Each point is reached from the start by the listed moves, each made once or not at all, plus a little noise. Is the number of moves made odd or even? Then give how often each move was made.
In the rows, 128 means zero.

Moves:
(1): [143 149 219]
(2): [178  88 105]
(3): [154 160 128]
Start: [137 107 101]
Points:
[212 100  76] => even (0, 1, 1)
[201  88 168] => even (1, 1, 0)
[149 128 190] => odd (1, 0, 0)
[163 138  99] => odd (0, 0, 1)

Moves:
(1): [146 118 121 138 145 127  97 110 173 106 111]
(2): [122 149  84  94 164  94 153 116  96 126 146]
(3): [148 146 160 144 129 127 143 107 108 100 168]
(4): [130 137 108 161 103 107 111 116 125 150 149]
(5): [ 76 112 131 153 146 133 132 109 110 117 104]
(6): [114 145 125 122 113 153 133 104 159 135 126]
(7): [126  94 126 109 132 137 117 111 109 147 152]
(8): [130 146 118 154 167 152 131 155 130 147 158]
(9): [167 114 116 141 137 152 165  99 113 154 107]
Start: [ 92 164 121  94 115 153 119 124  88 166 137]
Points:
[109 223  99 100 190 137 157 116  39 155 223] => odd (0, 1, 1, 0, 0, 0, 0, 1, 0)
[ 43 130  90 137 115 171  69  34 125 181 142] => odd (1, 0, 0, 1, 1, 1, 1, 0, 0)
[136 139  90 119 170 237 124  64 134 218 152] => odd (1, 0, 0, 0, 0, 1, 1, 1, 1)
[142 198  74 124 135 119 179  50  20 186 194] => even (0, 1, 1, 1, 0, 0, 0, 0, 1)
[ 95 193  90 140 219 173 203  70   7 172 183] => odd (0, 1, 1, 0, 1, 0, 0, 1, 1)
[108 202  37 130 185 121 101 108 100 183 189] => even (1, 1, 0, 1, 0, 0, 0, 1, 0)

Moves:
(1): [139 138 153 123 120 126 116 119 121 112 144 127 134 116 116 134 126 132
 138 140 123 134 135]
(2): [106 121 124 128 126 128 139 142 118 134 112 140 127 152 120 151 109 125
 140 129 118 143 113]
(3): [137 121 115 122 145 140 150 133 120 136 128 141 124 116 131 133 132 114
 140 119 130 126 133]
(4): [133 130 144 139 125 124 137 130 125 120 135 117 126 136 129 116 121 111
 138 148 115 119 155]
(5): [125 143 108 133 122 121 122 159 106 130 147 122 135 122 105 138 142 128
 130 119 113 126 132]
(6): [110 136 140 135 143 129 141 119 137 134 105 122 132 124 126 143 119 104
 140 118 122 147 124]
(7): [153 127 124 124 148 120 133 124 129 152 125 131 129 138 118 130 118 134
 122 146 118 131 119]
(8): [122 130 121 122 136 134 149 136 144 131 127 122 130 129 115 146 114 133
 117 124 148 120 145]
(9): [132 129 129 126 129 112 136 122 126 117 114 128 120 120 119 127 133 120
 117 132 131 138 131]
(10): [151 135 119 115 135 132 130 153 136 137 130 129 119 133 134 115 120 141
 136 139 127 121 114]
(11): [134 112 143 128 127 140 135 145 127 150 136 134 123 140 125 121 132 131
 119 145 139 131 114]
(12): [130 124 128 164 129 139 128 150 128 124 115 128 145 113 113 125 142 138
 127 145 110 125 142]
(13): [138 132 123 117 124 136 128 130 125 139 117 109 147 121 139 128 137 115
 111 127 123 158 136]
(14): [141 122 118 122 134 123 140 150 137 114 145 138 145 140 131 114 138 126
 121 134 128 121 134]
(15): [134 121 128 130 141 129 163 142 129 125 135 126 144 128 144 125 125 127
 147 103 126 128 120]
(16): [129 144 147 147 113 109 121 124 128 137 126 123 124 128 134 148 128 127
 124 142 128 131 131]
(17): [150 125 116 138 121 126 139 148 124 132 131 125 137 142 132 118 123 117
 144 133 131 141 136]
(18): [145 110 143 133 148 144 117 135 138 129 125 111 102 118 138 145 140 119
 115 137 130 144 100]
(19): [129 129 146 129 107 117 114 116 140 149 137 130 115 110 121 151 127 129
 128 132 118 129 134]
(20): [137 126 121 120 122 128 139 116 138 119 132 128 140 112 134 126 131 121
 127 140 120 133 112]
Start: [134 122 125 158 129 147 108 102 140 127 118 120 146 131 134 132 117 120
 128 149 128 124 133]
Points:
[185 119 106 162 183 161 229 186 176 149  83  97 220 147 129 141  86  88
 149 194  75 166 138] => odd (0, 1, 0, 1, 0, 1, 1, 1, 0, 1, 0, 1, 1, 1, 1, 0, 0, 0, 0, 1)
[123  95 128 193 157 178 125 158 156 134  86 112 138 132 109 185 112 125
 117 170 126 142 120] => even (0, 1, 0, 0, 0, 0, 0, 1, 0, 0, 0, 1, 0, 0, 0, 0, 0, 1, 0, 0)
[139 102 154 153 142 158 168 141 150 180 107 128 164 149 130 166 106  50
 140 179  98 173 153] => even (0, 1, 1, 1, 0, 1, 0, 0, 0, 0, 1, 0, 1, 1, 0, 0, 0, 0, 1, 0)
[153 111 201 178 110 135 159 133 122 167 145 132 140 131 128 186  91  95
 177 180 100 137 146] => even (1, 1, 1, 1, 0, 0, 0, 0, 0, 0, 1, 0, 0, 0, 1, 1, 0, 0, 1, 0)
[209 115 160 174 160 142 122 130 174 182 112  92 107 135 133 152  88  83
 154 204  91 161 118] => odd (0, 0, 0, 1, 0, 1, 1, 0, 0, 1, 0, 0, 0, 0, 0, 0, 1, 1, 1, 0)
[220 130 156 174 152 119 121 148 185 184 121 104 125 143 145 172 107  94
 134 206 105 169 100] => even (0, 0, 0, 0, 0, 1, 1, 0, 0, 1, 0, 0, 0, 1, 0, 1, 1, 1, 1, 0)
[209 115  86 150 137 152 232 249 131 167 157 107 204 168 141 147 106  73
 160 184 111 163 145] => odd (0, 1, 1, 1, 1, 0, 0, 1, 0, 1, 1, 0, 1, 1, 1, 1, 1, 0, 0, 1)
[238  94  81 142 170 129 195 203 147 163 146 133 143 125 130 169 116  89
 158 175  84 172  75] => even (0, 1, 1, 0, 1, 0, 1, 0, 1, 1, 0, 0, 0, 1, 1, 0, 1, 1, 1, 1)
[186 125  81 188 170 137 202 188 147 143 148 125 209 105 107 168 136 117
 134 170  97 119 151] => odd (0, 0, 1, 0, 1, 0, 1, 1, 0, 0, 0, 1, 0, 1, 1, 1, 0, 0, 0, 1)
[183 105 156 162 162 133 206 142 155  92 135 114 151 118 138 187 104  68
 144 188 119 151 134] => odd (1, 1, 1, 1, 0, 0, 0, 1, 1, 0, 0, 0, 0, 1, 1, 1, 0, 1, 0, 1)

Moves:
(1): [121 134 138 131 133 134 119 126 142 132 144 138 144 136 127 118 139 124
 110 132 148 134 136 139 120 118 132]
(2): [132 119 126 124 126 137 120 136 121 121 150 131 132 114 120 129 132 124
 120 131 131 130 141 124 121 134 121]
(3): [118 123 136 138 122 131 130 150 111 118 146 128 132 131 121 123 108 120
 142 139 143 134 157 150 135 131 119]
(4): [122 121 117 121 134 132 133 125 112 133 124 127 124 129 128 126 139 138
 119 127 130 137 117 112 117 126 134]
(5): [121 134 107 132 143 128 126 126 167 134 127 114 123 139 149 143 124 128
 117 123 139 137 105 136 142 108 120]
(6): [118 132 132 130 133 130 132 124 124 129 121 136 135 124 129 132 125 132
 130 130 138 129 133 134 124 130 123]
(7): [108 145 119 136 150 129 126 155 129 145 106 140 147 111 132 127 125 152
 138 127 138 113 118 133 115 139 136]
(8): [127 117 139 134 113 132 114 117 126 127 130 120 131 126 114 116 139 126
 129 127 118 130 122 125 143 124 113]
(9): [134 117 131 133 134 120 128 118 122 133 128 130 121 139 125 122 135 109
 131 137 138 132 147 114 142 125 128]
(10): [126 138 117 143 116 131 138 133 138 127 139 139 122 144 127 143 129 108
 119 125 121 134 127 128 133 132 119]
(11): [125 131 117 123 128 118 127 126 119 131 138 128 116 132 128 124 128 121
 123 109 132 126 136 120 108 138 131]
(12): [116 122 133 125 129 126 133 126 135 129 125 128 142 127 123 115 128 127
 123 130 126 133 143 127 131 123 132]
(13): [133 128 137 132 138 124 135 123 127 118 108 127 130 127 128 128 137 123
 138 138 112 129 125 118 136 164 133]
(14): [127 121 119 133 127 124 137 134 147 141 128 127 139 133 122 120 127 135
 117 153 128 114 114 137 118 141 126]
(15): [122 125 126 139 132 124 119 133 115 135 131 120 131 126 115 128 125 148
 133 147 123 129 127 120 111 120 129]
(16): [116 110 126 141 140 146 135 125 111 119 136 118 120 128 145 131 123 121
 127 147 120 124 132 116 127 108 111]
(17): [136 117 122 120 131 127 135 123 117 117 126 131 131 135 123 115 124 118
 125 133 131 127 122 116 114 132 128]
(18): [125 132 123 133 125 138 117 120 117 136 139 132 137 124 126 129 126 121
 132 132 125 138 120 157 123 117 129]
(19): [115 133 129 136 132 130 134 129 126 126 150 135 132 123 142 136 112 132
 125 117 135 131 128 140 141 118 139]
(20): [146 136 141 154 125 125 136 143 127 119 130 128 129 111 117 133 143 124
 116 129 130 133 139 141 134 130 126]
(21): [120 121 150 128 136 135 116 125 110 140 141 141 121 137 128 122  97 118
 134 116 144 146 130 140 131 115 130]
(22): [110 118 123 120 118 103 133 130 118 133 126 137 165 143 152 137 133 110
 135 147 119 135 113 130 116 130 115]
(23): [129 145 143 117 120 126 127 121 129 137 152 123 126 129 117 124 130 116
 129 126 112 134 107 134 138 127 123]
(24): [137 137 125 123 138 128 135 118 131 131 137 132 124 122 132 111 125 149
 130 125 115 127 129 125 123 131 115]
Start: [126 131 143 128 119 143 134 134 136 118 134 135 151 116 123 136 153 121
 134 153 131 127 129 123 115 114 148]
Points:
[ 96 138 128 202 170 172 149 165 102 128 203 163 171  93 128 131 172 144
  96 189 153 142 162 107  92  88 131] => odd (1, 1, 0, 1, 0, 0, 1, 0, 1, 1, 0, 0, 0, 0, 1, 1, 0, 0, 1, 1, 0, 0, 0, 1)
[111 113 150 128 107 153 123 134 148 104 195 115 171 121  97 104 143  83
 125 167 135 159 131 135 143  96 106] => odd (0, 1, 1, 0, 1, 0, 0, 1, 0, 0, 0, 1, 0, 0, 0, 0, 1, 0, 0, 0, 0, 0, 1, 0)
[ 95  92 155 166 161 149 150 108 141 110 157 138 209 121 148 114 210  91
  97 209 132 172 147  97 127 104  85] => odd (1, 1, 0, 1, 1, 1, 0, 1, 1, 0, 0, 1, 1, 0, 0, 1, 0, 0, 0, 1, 0, 1, 0, 1)
[ 81 144 154 199 130 177 165 153 111 137 249 144 188 114 101 108 146 120
  94 216 121 167 142 185 106  73 119] => odd (1, 0, 1, 1, 0, 0, 0, 0, 0, 1, 0, 1, 0, 1, 1, 1, 0, 1, 1, 1, 0, 0, 1, 1)
[ 93 122 192 182 126 164 140 132  85 112 214 141 164 114 111 117 165  83
 112 181 160 165 171 149 158  72 115] => even (1, 0, 1, 1, 0, 1, 0, 1, 1, 0, 0, 0, 0, 0, 0, 1, 0, 0, 1, 1, 0, 0, 1, 0)
[ 75 111 160 220 177 162 159 158  67 138 191 177 180 125 100  85 131 114
 119 204 174 150 166 129  86 133 113] => even (1, 0, 1, 1, 0, 1, 1, 1, 1, 1, 1, 0, 1, 1, 1, 1, 1, 0, 1, 1, 1, 0, 0, 1)
[ 55 135 113 148 152 133 161 129 176 162 165 140 214 149 156 107 188 113
  97 198  96 138  64 110  90 132  94] => even (1, 0, 0, 1, 1, 0, 1, 1, 0, 1, 1, 1, 1, 1, 0, 1, 0, 0, 0, 0, 0, 1, 1, 1)
[ 46 108 133 205 144 135 158 173 136 149 209 145 237 150 129 119 162  78
  95 242 153 158 109 140 116  73 101] => odd (1, 0, 1, 1, 1, 0, 1, 1, 1, 1, 0, 1, 0, 1, 1, 1, 1, 0, 1, 1, 0, 1, 1, 0)

Moves:
(1): [138 162 149 138 136 136 127 133 122 108  96 131 100 144 136 136 130 125
 110 110 117 122 127 129 148]
(2): [134 136 117 130 143 124 132 134 125 136 116 129 124 123 125 126 124 136
 126 137 121 128 124 127 136]
(3): [136 135 110 126 133 131 119 114 131 107 117 140 140 138 122 131 123 120
 130 132 118 115 134 124 156]
(4): [133 112 126 123 122 131 135 129 117 147 143 134 128 129 125 142 126 131
 139 120 109 132 121 120 141]
(5): [114 111 132 136 105 117 124 123 129 154 148 124 146 127 118 150 132 116
 140 145 123 128 112 140 110]
(6): [127 116 126 120 135 125 125 145 125 101 132 123 105 139 133 146 138 145
 150 146 135 134 131 119 140]
(7): [113 145 120 125 128 133 132 122 131 137 130 137 133 147 138 120 122 142
 116 137 119 130 140 138 144]
(8): [131 132 132 132 120 125 131 139 143 137 125 123 139 120 139 136 117 131
 118 122 142 136 124 120 131]
(9): [146 140 125 137 134 118 143 143 129 150 114 142 131 123 140 121 132 120
 107 117 130 124 128 124 122]
(10): [146 145 117 124 125 130 136 117 113 134 140 120 120 120 123 124 137 114
 122 118 121 141 116 109 142]
(11): [120 118 135 129 134 125 129 132 126 114 134 129 125 133 136 117 119 121
 127 139 128 126 128 135 134]
(12): [116 118 122 153  83 122 142 143 144 112 140 129 117 129 107 156 111 154
 133 110 122 102 112 144 123]
(13): [134 136 134 126 157 101 123 127 125 112 106 137 130 118 152 108 130 140
 139 106 149 149 131 119 129]
(14): [121 135 138 134 135 134 137 114 129 122 125 109 122 141 142 135 141 134
 129 122 123 124 119 130 132]
(15): [151 128 123 126 143 130 124 137 131 146 159 127 142 116 116 136 121 162
 141 130 132 144 123 119 117]
(16): [122 140 123 123 137 126 125 148 130 151 135 120 131 124 136 132 129 136
 143 123 128 131 143 128 128]
(17): [115 134 135 128 136 139 118 132 143 139 127 137 126 118 146 115 152 113
 129 126 137 129 134 139 139]
(18): [116 123 112 132 139 128 128 144 128 130 127 134 145 131 130 130 124 128
 121 129 138 133 132 141 124]
(19): [119 124 109 134 133 131 107 128 142 118 137 134 130 127 143 125 107 142
 127 116 130 119 119 111 120]
(20): [131 117 129 136 118 126 117 133 130 135 123 119 136 135 131 122 138 138
 133 130 127 135 127 140 128]
(21): [123 120 124 105 120 139 122 120 129 126 132 130 128 134 124 133 126 120
 138 134 119 122 124 135 119]
(22): [126 140 119 131 131 128 132 106 148 133 141 121 124 126 121 129 116 130
 140 108 120 148 127 118 121]
(23): [126 142 110 122 121 118 136 145 130 133 112 147 111 144 129 133 100 132
 111 121 165 103 115 121 135]
(24): [126 148 146 103 142 131 134 142 133 127 130 120 119 138 120 120 139 123
 127 107 122 124 121  99 124]
Start: [113 127 139 123 128 134 116 119 109 119 129 101 120 117 147 127 122 147
 114 106 138 128 148 105 129]
Points:
[ 83 177  71 119 149 158 145 118 160 132 167 125 113 156 169 130 100 156
 105  38  73 101 106  79 186] => odd (0, 1, 1, 1, 0, 0, 1, 0, 1, 1, 1, 1, 0, 1, 0, 0, 1, 1, 1, 0, 1, 1, 0, 1)
[103 197 121  94 162 104 138 144 101 124 127 118  73 172 162 158 111 166
 126  42 146 164 111  50 177] => odd (1, 0, 0, 1, 1, 1, 1, 0, 0, 1, 0, 0, 1, 0, 0, 0, 0, 1, 0, 0, 0, 1, 1, 1)
[128 161  90 142 138 112 111 123 146  65 162 103 118 131 182 166  92 249
 141  67 148 142 119  59 181] => even (0, 0, 1, 0, 0, 1, 1, 1, 0, 1, 0, 1, 1, 1, 1, 0, 0, 0, 1, 0, 0, 0, 0, 0)
[127 182  61 146 155  87 102 192 123  99 133 132  98 128 151 194  67 233
 144  62 169 115 104  74 171] => odd (1, 1, 1, 0, 1, 1, 0, 0, 0, 1, 0, 1, 1, 0, 1, 1, 0, 1, 1, 0, 0, 0, 1, 0)
[ 95 185 129 146 146 106 135 170 141 128 100 133  55 126 182 139  79 182
 130  27 152 118 128 106 184] => even (1, 1, 0, 1, 0, 0, 0, 0, 0, 0, 1, 1, 1, 0, 0, 1, 1, 0, 0, 0, 0, 1, 1, 0)
[129 210 148 108 155 120 155 184 138 165 109 119  76 149 178 143  80 141
  86  19 147 122 127  44 156] => odd (1, 0, 0, 1, 0, 0, 0, 1, 1, 0, 1, 0, 0, 0, 0, 1, 0, 0, 0, 0, 0, 1, 1, 1)
[ 65 146 126 128 145  99 132 169 152 179 165 107 132 103 145 156 129 174
 171  36 127 151 124 101 125] => even (0, 1, 0, 1, 1, 0, 0, 0, 0, 0, 0, 1, 1, 0, 0, 1, 1, 1, 0, 0, 0, 1, 0, 1)
[117 186  97  97 178 130 142 131 122 100 147 116 111 162 158 115 120 141
 105  88 113 150 154  60 185] => odd (0, 0, 1, 0, 0, 1, 1, 0, 1, 1, 1, 0, 0, 0, 0, 0, 0, 1, 0, 0, 0, 1, 0, 1)
[ 57 126 137 156  96 131 122 158 122 104 169  89  75 178 179 206  99 210
 148  93  95 100 118 123 169] => even (1, 0, 0, 1, 1, 1, 1, 0, 0, 0, 1, 1, 0, 1, 0, 1, 0, 0, 1, 0, 0, 0, 0, 0)
